Each row of a before or after table is a point. The points were changed in one or more steps. Then noise was added and the rows were shuffled. The steps act on columns, c1 being the first. Write out the steps. A step turns or swaps two columns, mirrors them in a line or flattens them onto one, adds a multiple of one to another, or multiplies or shifts one. Angles are multiples of 10 degrees, from the lower column toward the higher: turns from -170 to 170, lines from 10 to 170 but not 90. Use the fewest steps. Two steps may share a column if one is a turn and the other turns, adds or multiplies; they go together, in the order done. Otherwise the lowest column goes first.

Before, 14 rows:
0.020, -0.043, 0.030
-0.033, -0.055, 0.011
0.008, 0.032, 0.001
-0.055, 0.058, -0.019
-0.038, -0.022, 0.020
0.056, 0.020, -0.029
-0.016, -0.033, 0.001
0.020, -0.063, 0.042
0.030, -0.027, 0.006
0.023, 0.031, -0.034
-0.062, -0.043, 0.026
0.054, -0.006, 0.012
0.079, -0.075, -0.006
0.064, 0.097, -0.036
After:
0.053, 0.003, -0.005
-0.053, 0.068, -0.002
0.020, -0.034, 0.023
-0.037, -0.014, 0.030
0.056, 0.028, -0.046
-0.035, -0.044, 0.020
0.007, 0.043, 0.000
0.031, -0.017, -0.004
0.064, 0.107, -0.055
-0.061, -0.033, 0.044
0.021, -0.055, 0.037
0.078, -0.065, -0.029
0.024, 0.043, -0.040
-0.017, -0.024, 0.005
Steps: add -0.3 times c1 to c3; shift c2 by 0.010

Before:
-0.023, -0.063, -0.044, -0.032, 0.034, 0.075
-0.030, 0.009, -0.011, -0.047, -0.013, 0.044
0.023, -0.078, 0.035, 0.007, -0.002, -0.033
-0.029, -0.020, 0.041, 0.025, -0.002, -0.127
0.042, -0.006, 0.027, 0.006, 0.025, 0.040
-0.043, -0.033, 0.026, 0.065, 0.011, -0.062
0.037, 0.068, -0.084, -0.014, 0.024, -0.021
-0.002, -0.042, 0.078, 0.027, 0.045, -0.039
0.028, -0.050, -0.009, -0.009, 0.018, 0.041
0.034, 0.016, -0.014, -0.022, 0.085, -0.006
After (10 x 6):
-0.027, -0.010, -0.016, -0.048, -0.013, 0.043
0.014, 0.036, -0.015, -0.024, 0.086, -0.007
0.022, -0.063, -0.044, -0.030, 0.032, 0.072
-0.012, -0.052, 0.027, 0.066, 0.014, -0.063
0.051, -0.022, -0.010, -0.008, 0.017, 0.039
-0.015, 0.080, -0.084, -0.012, 0.025, -0.021
0.066, -0.044, 0.035, 0.006, -0.004, -0.033
0.035, 0.020, 0.028, 0.008, 0.026, 0.041
0.026, -0.035, 0.077, 0.028, 0.045, -0.038
-0.006, -0.037, 0.042, 0.023, -0.004, -0.129
Steps: turn c1 and c2 by 40 degrees

Before, 9 rows:
-0.053, 0.022, 0.052, -0.005, -0.066, -0.018, 0.033, -0.012, 0.041, -0.004, -0.037
0.052, 0.093, -0.012, 0.109, -0.047, 0.007, 0.016, -0.010, 0.016, 0.014, -0.025
0.005, -0.038, -0.049, 0.011, 0.051, -0.008, -0.006, 0.010, -0.044, 0.057, -0.069
0.003, -0.003, -0.025, -0.006, 0.101, 0.003, -0.011, 0.027, 0.004, 0.095, -0.035
-0.069, -0.009, 0.031, 0.014, -0.028, 0.021, 0.011, -0.033, -0.005, 0.024, 0.015
0.100, 0.058, -0.006, 0.058, -0.110, -0.001, 0.039, -0.055, 0.040, 0.017, 0.013
-0.089, 0.034, -0.010, -0.037, -0.038, 0.031, -0.033, 0.005, 0.008, 0.037, -0.038
-0.062, 0.038, 0.028, -0.020, -0.033, 0.000, -0.059, -0.013, 0.023, -0.042, -0.007
0.006, -0.008, -0.023, 0.011, 0.086, 0.050, -0.024, -0.026, 0.000, 0.067, -0.091
After:
0.104, 0.058, -0.008, 0.063, -0.110, 0.001, 0.041, -0.005, 0.040, 0.013, 0.020
0.005, 0.004, -0.022, -0.011, 0.104, 0.002, -0.012, 0.002, 0.012, 0.097, -0.059
-0.067, 0.031, 0.029, -0.018, -0.037, 0.003, -0.058, 0.006, 0.025, -0.042, -0.007
-0.051, 0.010, 0.050, -0.006, -0.061, -0.014, 0.028, 0.005, 0.034, -0.003, -0.054
0.056, 0.094, -0.012, 0.110, -0.045, 0.007, 0.019, 0.006, 0.012, 0.013, -0.045
-0.088, 0.041, -0.009, -0.041, -0.042, 0.031, -0.032, 0.003, 0.003, 0.037, -0.057
0.000, -0.026, -0.044, 0.005, 0.052, -0.012, -0.006, 0.002, -0.043, 0.054, -0.110
-0.065, -0.016, 0.031, 0.018, -0.021, 0.021, 0.013, 0.000, -0.009, 0.029, 0.020
0.010, 0.000, -0.023, 0.012, 0.086, 0.052, -0.026, -0.004, 0.005, 0.069, -0.147
Steps: add -0.3 times c3 to c2; multiply c8 by 0; multiply c11 by 1.6

Before (12 x 14):
0.006, -0.038, -0.070, 0.029, -0.043, -0.051, 0.021, -0.018, 0.015, 0.010, -0.058, 0.003, 0.019, -0.049
0.001, 0.021, 0.043, 0.053, 0.056, -0.023, -0.025, 0.033, -0.028, 0.059, -0.059, 0.088, -0.044, 0.004
0.068, -0.017, 0.027, 0.024, -0.007, 0.050, 0.055, -0.054, 0.069, -0.067, 0.016, 0.061, -0.005, -0.010
-0.051, 0.064, -0.025, -0.031, -0.040, 0.014, -0.043, 0.032, 0.064, -0.041, -0.021, 0.064, -0.032, -0.052
0.029, 0.006, 0.026, -0.021, -0.053, -0.025, -0.019, -0.032, 0.010, -0.090, 0.019, -0.002, -0.025, 0.048
-0.043, -0.011, -0.059, 0.048, -0.028, -0.048, 0.037, -0.014, 0.003, 0.024, 0.035, 0.013, 0.028, 0.017
0.009, 0.036, -0.036, 0.028, -0.055, 0.046, 0.018, 0.002, 0.062, 0.047, 0.016, -0.038, 0.057, 0.063
0.042, -0.041, -0.064, -0.023, 0.039, -0.050, -0.015, -0.006, 0.053, 0.021, -0.006, 0.039, 0.020, 0.081
-0.061, -0.006, 0.011, -0.035, 0.048, -0.059, 0.007, 0.011, 0.065, 0.053, -0.041, 0.048, -0.054, -0.012
-0.023, -0.039, -0.074, 0.016, -0.067, 0.002, -0.045, 0.022, -0.022, -0.082, -0.010, -0.012, -0.064, -0.043
0.062, -0.038, 0.031, 0.083, 0.052, 0.003, -0.022, 0.035, 0.081, -0.012, -0.011, 0.010, 0.070, -0.057
-0.027, 0.075, 0.011, -0.057, 0.048, 0.005, -0.011, 0.000, -0.024, -0.049, -0.035, -0.006, -0.058, -0.042
After, 12 rows:
0.012, 0.014, -0.006, 0.030, -0.052, 0.044, 0.021, 0.000, 0.029, -0.033, 0.017, -0.187, 0.055, 0.078
0.010, -0.018, -0.042, 0.032, -0.041, -0.053, 0.024, -0.007, 0.018, -0.022, -0.056, -0.039, 0.018, -0.056
0.068, -0.019, 0.064, 0.082, 0.052, 0.005, -0.022, 0.012, 0.090, 0.001, -0.011, -0.223, 0.072, -0.063
0.039, 0.083, -0.031, -0.023, 0.036, -0.055, -0.017, 0.000, 0.091, -0.030, -0.009, -0.133, 0.017, 0.028
0.069, 0.017, 0.057, 0.024, -0.009, 0.052, 0.055, -0.019, 0.124, 0.056, 0.019, -0.180, -0.003, -0.039
-0.061, -0.016, 0.036, -0.037, 0.050, -0.062, 0.005, 0.006, 0.115, -0.049, -0.040, -0.167, -0.054, 0.005
-0.044, -0.070, 0.005, -0.030, -0.041, 0.014, -0.038, 0.013, 0.123, 0.058, -0.020, -0.159, -0.030, 0.004
0.034, 0.056, 0.055, -0.025, -0.052, -0.027, -0.022, -0.014, 0.011, 0.087, 0.015, -0.025, -0.027, 0.011
-0.039, 0.014, -0.031, 0.051, -0.026, -0.052, 0.030, -0.010, 0.012, -0.029, 0.032, -0.001, 0.026, 0.007
0.002, -0.025, 0.075, 0.058, 0.055, -0.021, -0.025, 0.016, 0.052, -0.047, -0.057, 0.108, -0.048, 0.030
-0.024, -0.065, 0.041, -0.056, 0.045, 0.009, -0.010, 0.004, -0.034, 0.070, -0.035, 0.064, -0.061, 0.014
-0.021, 0.009, -0.045, 0.016, -0.069, 0.002, -0.050, 0.008, -0.033, 0.064, -0.009, 0.059, -0.068, -0.077
Steps: turn c2 and c10 by 160 degrees; turn c2 and c14 by -50 degrees; shift c3 by 0.030; multiply c8 by 0.4; multiply c9 by 3; turn c9 and c12 by -70 degrees
